Each row of a before or after table is a point. One or more steps were done to the points. Then noise was added and the rows were shuffled. The steps act on how far a point lies along the listed directions, d1 being the first. Name the steps. A step turns or swaps two directions, mirrors them in a line or flattens them onto one, adds a multiple of one to another, or multiplies one. Angles are multiples of 10 degrees, from the lower direction toward the higher: turns from -170 to 170, lines from 10 to 170 but not 90. Use the fewest steps. Two steps may share a direction if one is a turn and the other turns, adds or multiplies; they go together, in the order done. Otherwise the lowest direction goes first.
In the rows, zero is written as 128.

Directions:
(1): [137 145 193]
(2): [ 86  78 147]
(3): [ 75 171 124]
Before (8 x 3):
[[113 183 123]
 [162 111 141]
 [ 45 102 155]
 [128 137 100]
 [144  72 172]
 [107 157  91]
 [166  60 165]
 [186 106 115]]
After:
[[ 61  98 176]
 [162 169 119]
 [169 149  85]
 [148  65 132]
 [ 54 189 129]
 [157 122 100]
 [ 69  72 174]
 [118  94 151]]
Steps: add 0.7 times d1 to d2; turn d2 and d3 by 60 degrees

Directions:
(1): [ 78  86  92 130 188 116]
(2): [ 97 135 151 212 122 153]
Before (11 x 6):
[[170 135 113  19 153  77]
 [ 90 104 113 155 179 134]
 [199 205 191 121  49 158]
 [108  95  84  78 167 113]
 [123  90  86  55 158 103]
 [ 95 139 130 149 167 156]
 [ 99 108  99 142 174 133]
 [ 89  91 137 141 150 127]
 [ 96  88 126 121 166 118]
 [ 68  91 124 147 146 132]
 [117 138 102  92 186  74]]
After (11 x 6):
[[ 65 145 162 246 142 181]
 [146 121 150  80 110 116]
 [168 139 113  78 123 124]
 [145 130 149  65  88 124]
 [177 145 130  78 119 124]
 [150 113 139  72 134 109]
 [ 75  89  96 115 221  89]
 [124 143 107  82 178  76]
 [113  87  81  68 168 106]
 [127  99  87  61 157 112]
 [155 167 141 100 129 149]]
Steps: mirror d1 and d2 in the line at 130 degrees

Directions:
(1): [119 154 189 139 120  48 100 136 171]
(2): [207  53 160 124 132 105 133 128 106]
Before:
[[142 137 143 127 122  67 109 134 174]
 [ 29 241 105 137 139 126  98 143 171]
 [155  59 102 108 118 175 147 126  83]
 [133 126 172 137 115  48  93 122 182]
 [ 66 177 105 123 104 137 130 139 149]
 [ 75 150 141 112 101 102 114 126 170]
 [ 54 220 170 139 114  60 104 124 195]
 [155 116 207 109 115  47 137 128 141]
 [163  94 161 159 117  83 146 143 139]
 [ 92 148  78 112 129 177 139 125 111]
 [105 157 197 160 122  15  72 130 170]
 [181 108 184 137 125  19  94 117 158]
 [162  85 201 153 131  76  85 132 146]
 [ 77 163  88 120 141 176 113 122 137]]
After, 14 rows:
[[ 57 179  74 130 120 157 118 113 161]
 [ 46 186 134 153 129 137  88 130 163]
 [ 27 198  51 146 132 187 118 117 118]
 [172  69 113 114 147 163 126 118 102]
 [ 93 169  77 122 128 143 125 126 155]
 [ 47 208 125 108 116 127 146 124 145]
 [ 45 224  85 137 124 116 105 114 166]
 [148  91 190 123 107  62 107 137 142]
 [153  93  43 114 160 234 156 127  65]
 [ 83 169 129 163 113 106 141 141 160]
 [145  90  89 113 112 176 158 133  97]
 [180  70 131 111 130 128 137 127  98]
 [ 80 155  38 115 134 235 168 105  97]
 [ 96 113  85 102 108 180 143 118 124]]
Steps: turn d1 and d2 by -110 degrees

Directions:
(1): [179  80 152  43 122 149 179 154 172 132 139 118]
(2): [144 168  98 116 152  45 186 136 121 186  93 134]
(3): [109 106 184 114 174 154 112 101 100 170  54  77]
(4): [159 126 161 135 159 155 149 158  35 144 164 183]
Before:
[[108 140 123 157 130 106 121 132 121 124 124 135]
 [134 123 145 120 133 144 127 122 131 143 123 130]
 [111 144 116 146 126 117 123 114 122 133 105 122]
 [115 133 134 155 136 121 122 126 107 130 116 118]
 [131 161  81 172 118 101 127 132 109 122 159 163]
 [130 129 131 132 116 130 126 133 111 119 144 140]
 [127 121 148 113 134 143 122 121 129 132 127 131]
 [101 143 113 160 113 121 106 119 137 115 130 128]
 [109 124 150 178 136 180  75 109 108  95 146 120]
 [125 122 137 118 139 128 140 128 112 134 126 133]
 [122 140 124 163 127 130 114 131  93 118 147 141]
 [119 147 111 146 128 115 123 126  95 140 120 143]
 [157 117 139  99 128 141 153 146 120 132 129 138]]
After, 13 rows:
[[ 76 166 108 203 133  93  90 113 105 122 112 135]
 [ 94 173  99 192 125 104 104 108  90 125 119 143]
 [ 82 154 169 246 175 187  42  99   7 116 135 146]
 [ 95 164 104 199 127 103 103 121  96 116 132 137]
 [127 125 114 111 116 115 146 130 147 118 142 132]
 [150 118 138 108 121 142 143 137 142 137 146 145]
 [ 71 166 134 215 150 128  73 100  60 137 103 132]
 [ 54 188  70 228 127  79  59  70 126 131  75 101]
 [ 78 180  71 196 108  86  86 103 116 120 115 134]
 [179  88 131  43 102 137 182 156 198 119 134 117]
 [ 74 169 107 212 127 110  71  98  95 115 115 120]
 [144 113 145  97 129 147 138 137 130 129 148 143]
 [114 130 132 135 117 128 113 119 125 124 120 118]]
Steps: multiply d1 by 3; add 1.5 times d2 to d4; turn d3 and d4 by 140 degrees

Directions:
(1): [ 98 151 150 225 110 116  90 196 127  83 153  85 120 154  73 158 101 136]
(2): [178 133 102 131 165 195 178 101 144 132 176 127 141 188 119 190  64 162]
(3): [129 112 194 131 106  76 166 111 148 140 169  69  74 172 200  92 107 155]
(4): [ 70  68 144 124 164 183  97 148 199 199 107 117 110 132  93  90 109 156]
Before (13 x 18):
[[167 186  43 103 137 166 122 116  90  96 137 219 176  79  35 196 130  97]
 [170  85  99  20 197 210 152  68 190 209 117 195 129 156 154 122  68 146]
 [ 80 132 110 124 113 126  76 164 146 130  87 142 142  61  57  81 151 119]
 [166 141 178 140  66  44 180  92  70  47 186  72  65 180 243 123  97 137]
 [ 66 116  80 199 131 196  62 213 143 144  65 164 154 126  11 146 130 131]
 [ 86 124 142 150  94 109  77 138 110 133  98 129 128  95 106  80 176  99]
 [142  95 109  58 165 202 106 103 124 176 102 157 112  66  84  83 176 137]
 [ 87 133 187 188  97  38 101 167 126 108  98  78 113 115 134 128 153 103]
 [118 112 164 196 152 126 120 125 177 158 180  71  89 193 152 112  60 174]
 [ 84 134 108 200 147 164  85 181 110 127 141 157 139 150  51 185 111 140]
 [162 112  77  69 137 177 126 106  74 120  90 204 171  88 125 125 177 102]
 [164 136 183 142 100  86 218  77 137 132 181 127 104 212 196 140  84 176]
 [139 109 120 165 155 152 162 114 148 180 161 100 143 159 119 176  72 152]]
After, 13 rows:
[[159  98 107  63 128 156 139  98  85 134 103 181 148 103 159 103 170 112]
 [168 108 122  72 159 188 138  92 115 160 139 136 102 100 109 102 154 148]
 [153 141  71  28 138 146 138  76 115 155 111 226 150  54  97 121 161  98]
 [135 141 121 131 102 122 118 103  90 117 123 140 143 113 126 115 157 104]
 [142 145  87  84 121 137 139 107 129 125 114 155 153  83 100 108 136 126]
 [136 107  51  89 152 211 139 116 130 178  64 211 167 120  91 140 143 131]
 [123 151 153 173 107  61 122 144 106  95 106 104 140 120 131 163 148  99]
 [136  89 141  82 178 183 130 110 200 190 137 147 104 180 140 117  50 159]
 [ 98 140 185 210  59  48 101 170  79  30 157  60  68 156 165 118 107 125]
 [108 121 143 215 156 143  95 148 172 145 170  82 107 181 114 131  63 166]
 [116  96 125 164 156 150 139 127 155 194 141 103 141 139 106 153  85 146]
 [ 96 133 198 210  88  84 144 150 153 120 159 107 101 191 126 130  94 169]
 [109 112  87 113 164 174 116 122 110 167 115 198 146 123  97 156 135 133]]
Steps: multiply d1 by 0.4; turn d1 and d3 by -50 degrees; flatten d2 and d4 onto the line at 50 degrees

Directions:
(1): [115  21 144 140 135 134 133 167 117 144 140 161 176 100 106 189  69 118
  63 146 114 104  56 116]
(2): [122 102  93 173 137 142 122 230 165 137  59 108 152 133 204 166 171 109
 138  73 136 168 150 147]
(3): [145 124  63 183  57 125 108 106 139  95 187 118 140 189 131 169  63 172
  98 138 127 188 172 155]
(4): [172 111 175 138 127 157 139 189  66 189 168 157 103 197  66 161 139 125
 195 105 110 134 169 115]
(5): [ 84  94 113 106 151 141 200 116  68 121  59 145  94 148 183 137  88 173
 153 199  86 124 173 154]
(6): [169 108 136 103  75 163 118 152 205 181  63  92 134 123 101  71  57 175
 148 145 135 111 148  77]
Before (10 x 24):
[[127 148 137 137 157 107 135 142 144 137  99 125 128  97 125 117 185 100
  129 108 123  97 106 126]
 [169 175 145 135 124 144 123 128 112 154 135  99  95 158  78  89 165 130
  178 112 133 140 148 123]
 [128 109 124 124 135 153 164 160 134 152  41 113 112 129 177 123 138 140
  143 133 121 125 138 116]
 [130  71 107 175 128 132 101 157 115 115 183 142 147 156 121 184 105 116
   99 113 142 131 130 132]
 [136 115  87 151  93 116  83 129 146 114 197 130 169 138  78 145  79 142
   80 121 145 141 111 126]
 [118  94  93 181 110 133 114 154 105 113 187 130 164 150 133 217 118 119
   67 100 131 169 117 152]
 [150 166 132 133 141 133 114 156 155 122  97 106 113 135 157 114 177 113
  173  95 148 155 166 129]
 [127 140 125 149 123 109 113 112 100 108 199 157 125 143  86 175 150  96
  117 108 117 153 119 152]
 [137 103 121 164 136 113 136 137 112 102 183 155 143 123 109 175 119 114
   91 109 141 141 105 153]
 [ 86 116  97 161 129 106 142 118 115  76 165 145 137 132 156 163 134 117
  103 143 121 153 110 154]]
After:
[[101  92 141 121 184 129 218 143  36 119 103 174  88 143 148 163 122 141
  157 163 101 117 157 167]
 [184 145 122 162  86 136  76 155 205 147 146  94 155 118 106 122 157 107
  100  63 170 143  92  92]
 [ 71  87 151  99 202 158 216 161   8 152  66 161  91 143 172 179 151 129
  164 161  81 111 157 153]
 [127 152 100 137 122 120 115 117 172  88  98 101 127 120 181 121 133 132
  125 127 146 158 149 142]
 [101  85 147 119 189 148 169 161  50 140 101 156  91 156 147 147 140 122
  178 150 113  97 170 133]
 [ 60  85 137 120 182 123 198 140  57 103 104 172 110 122 167 161 142 121
  145 177  93 116 118 150]
 [ 96  94 140  88 174 137 166 156  67 152  93 158 118 128 111 122 111 143
  153 165 103  92 134 126]
 [143 189  99 137 111 129 120  86 144 110 112  78 103 136 127  73 147 148
  143 134 137 153 148 140]
 [ 64 118 123  99 176 123 213  98  25 105  82 172  70 152 165 159 135 139
  169 191  68 133 176 182]
 [126 123  82 174 105 107 141 119 131 108 130 127 131 150 139 157 112 150
  103 143 107 141 148 157]]
Steps: turn d1 and d4 by 60 degrees; multiply d2 by 0.7; turn d3 and d5 by 160 degrees; add -1.5 times d6 to d5

Directions:
(1): [ 97 148 137  94 158 174 137 126 124  85 102  18 139 123  95 127 147 135
 114 149 199 139 155 103 127 156 106  83 184  93 164  96 135 180 160 238
 150 135 115  98 157 128  88 155 201 130 197 193]
(2): [125  64 146 124 165 152 201 173 125 115 136 165  87 157 110 145  85 170
 227 117 138 167 157  51 188 106 129  74  86 129 158 125  68  63 166 113
 161 150 204 130 129 151 104  91 179 113 159 101]
(3): [127  89 205 170 120 141  77  73 106 146  89 131  48  79 133  77 175  52
 157 194 110 133 173  99 156 157 128  76 130 129 121 219 168 184 164 100
 146 156 143 114 144 112 184 150 162 143 126  80]
(4): [102 177 166  79 146  63 148  93 155 190 137 147 152 125  69 135 103 118
 194 121 145  92 170 121 132 148 141  94 135 109  42 139  90 179  72 101
 116 122 108 157 126 195 137 165 173  15  93 178]
(5): [ 43 162  88  81 124 158 152 199 115 139 175 152 126  94 124 112 179 160
 102 185 157  77 173 139 179 116 178 121 133 188 139 151 113 116 185 110
 159 156  55  81 191 102  93 127 108  94  49  93]
Before, 14 rows:
[[105 119 124 125 123 168 133 146 125 110 112  85 106 112 112 132 148 132
  128 166 138 138 149 102 141 135 132  96 143 117 158 104 126 136 169 155
  150 150 134 112 149 120 116 130 151 133 137 129]
 [113 142 151  98 142 109 162 141 141 133 126  94 135 156  92 133 115 141
  162 122 165 116 133  96 135 139 123  98 132 104 127 106  98 130 119 158
  136 126 134 122 134 157 100 159 169  98 157 176]
 [161  89 131 142 143 123 153 130 136 119 139 131 137 144 127 140 102 130
  145 101 124 166 107 111 133 110  97 129 120 126 141  95 107 115 111 122
  134 123 158 144 115 136 122 119 135 138 149 123]
 [128 115 129 111 150 134 162 161 133 129 144 137 131 140 122 140 105 143
  166 111 146 136 132 108 139 124 123 106 124 121 139 108  87  88 128 125
  138 126 139 129 121 151 102 115 151 108 152 136]
 [105 121 106 130 110 168 108 149 111 100 119  95 134 102 151 111 167 129
   78 166 137 105 132 153 121 125 132 140 143 144 152 127 151 113 155 146
  136 151  87 101 156  87 112 139 106 174 135 103]
 [137 117 106 141 107 148  94 116 106  96 118 109 124  99 166 104 160 111
   72 139 128 136  99 175 108 133 124 142 139 123 143 118 165 139 134 147
  131 129  97 117 141  99 124 134 101 169 143 120]
 [102 106 139 156 134 159 101 107 120 113 104  65  99 103 137 100 173  92
   97 164 131 147 114 113 136 143 124 118 145 120 171 163 169 143 169 143
  144 139 126  90 129  81 123 126 126 169 170 105]
 [119 130  97 159 108 191  89 164  95  71 124  87 141 102 172 112 188 126
   33 167 117 145  98 160 113 122 125 166 150 154 189 127 183 126 179 172
  151 128  98  87 146  60 131 113  82 214 144  99]
 [144 132 128 132 135 142 133 136 138 105 121 100 144 156 124 142  99 136
  118 101 138 150 109 127 122 131 100 131 136  99 155 103 125 133 113 147
  132 130 144 135 114 137 122 127 151 149 153 160]
 [129 113 135 110 148 144 156 136 146 115 119 136 137 157  95 150  92 148
  173 123 145 132 137 108 144 130 137 108 123 108 110 119 103 126 124 151
  121 132 137 139 120 159 105 136 160 105 153 151]
 [138 123 117 133 144 126 152 143 144 129 125 150 136 147 117 160 114 150
  146  98 118 147 111 133 139 130 130 141 112 121 130 120 103 111 109 119
  142 139 127 149 115 144 123 125 126 123 132 111]
 [130  70 172 152 135 176 112 123 103  82  92  94  67 116 124 112 145 106
  123 167 141 161 160  87 148 147 102  87 123 116 192 150 147 145 186 163
  154 148 169 101 139 105 121 119 155 197 184 120]
 [152 117 106 130 130 114 151 158 137 105 141 133 160 158 137 144 113 156
  125  92 130 144 104 140 104 112 118 141 104 126 152  76 111  80 115 136
  123 110 146 136 111 126 102 116 124 135 152 146]
 [156  77 163 150 128 118 138 103 123 138 111 138 105 150 126 128 101  99
  177 121 117 160 135 101 149 129 100 115 110 118 126 138 112 105 124 120
  129 131 174 135 119 137 145 119 164 130 151 112]]
After, 14 rows:
[[157 144  99 134 121 120 134 147 145 117 142 134 167 168 139 155  85 151
  102  75 116 141  82 154 107 115 108 169 120 112 142  89 119 105  88 115
  115 117 136 150  98 138 123 115 107 148 125 151]
 [125  92 134 155 105 146 122 142 121 137 121 158  81 108 135 124 142 117
  148 165  89 136 141 108 151 122 146 112 105 140 139 141 126 107 161  79
  143 153 151 128 134 116 150 113 113 137  95  75]
 [134 119 100 108 149 140 173 182 135 114 154 135 149 155 131 154  95 166
  147  94 147 139 112 118 131 112 121 128 122 125 154  81  81  63 126 135
  135 119 138 128 116 144  85 103 134 123 158 140]
 [111 118 127 132 105 118 116 137 122 152 135 172 125 103 143 111 144 120
  133 156 103  89 142 150 134 118 151 139 108 156  97 158 126 101 121  65
  126 151  99 130 140 118 141 137  95 123  84  79]
 [150  79 186 158 125 124 113  79 117 139  95 117  89 131 125 109 124  71
  169 145 121 156 149 100 148 145  97 100 125 113 124 162 134 140 132 130
  133 138 164 127 128 130 159 136 177 137 155 112]
 [131 143  98 113 151 130 166 155 150 116 130 124 163 159 108 173 106 172
  132  84 139 147 105 138 130 128 126 147 125 112 136  87  95 110 103 150
  141 132 117 148 116 150  99 127 132 117 146 141]
 [139 126 128 138 101 100  94  96 117 144 129 166 122  95 153 103 145  96
  112 133 104 117 111 179 113 133 140 141 117 128  87 146 149 145  98  85
  118 127  96 142 129 128 151 141  94 119  96 110]
 [158 113 117 127 142 110 158 131 144 124 147 126 163 151 122 150  95 140
  134  87 129 155  99 126 120 109  97 143 126 123 128  76 101 118  92 127
  124 114 142 150 113 145 113 124 128 122 142 144]
 [149 156  63  96 134  88 181 181 157 111 169 140 218 186 125 176  80 199
  114  48 139 130  82 164  82  99 123 174 103 123 132  23  82  57  75 141
  106  89 127 153  98 149  74 112 103 102 139 184]
 [123 148 135 147 101  87 104 133 122 173 155 218 143 103 144 117 143 108
  125 145  64 105 118 167 126 114 159 165  98 169  72 177 136 123 101  34
  124 121 101 144 117 126 181 122  62 102  45  78]
 [115  86 191 188 114 108  74  65 121 178 105 157  54  78 144  74 177  41
  150 184  73 130 133 112 155 145 145 109 106 140 110 244 172 153 146  34
  134 148 139 115 116  96 188 132 107 137 105  46]
 [142 104 103 123 138 163 155 158 141  90 124 133 145 167 120 157  94 165
  137 112 137 143 108 122 134 115 133 137 118 118 142  99 112  94 136 161
  119 127 139 132 115 135  94 117 128 148 162 138]
 [139 117 108 129 123 134 156 174 130 102 136 108 135 169 138 139 117 161
  116 107 139 133  90 116 125 114 120 143 114 124 173  88 113  73 137 153
  132 122 145 114 124 117  93 125 114 165 161 138]
 [150  43 232 198 105 118  69  71 100 158  92 207  11  83 140  79 154  40
  175 191  65 140 179  93 166 149 128  84  75 144 121 250 159 155 159  29
  140 157 182 130 122 114 204 124 122 168 101  43]]
Steps: turn d1 and d4 by -120 degrees; multiply d4 by 0.7; add 0.5 times d5 to d2; multiply d3 by 2.5
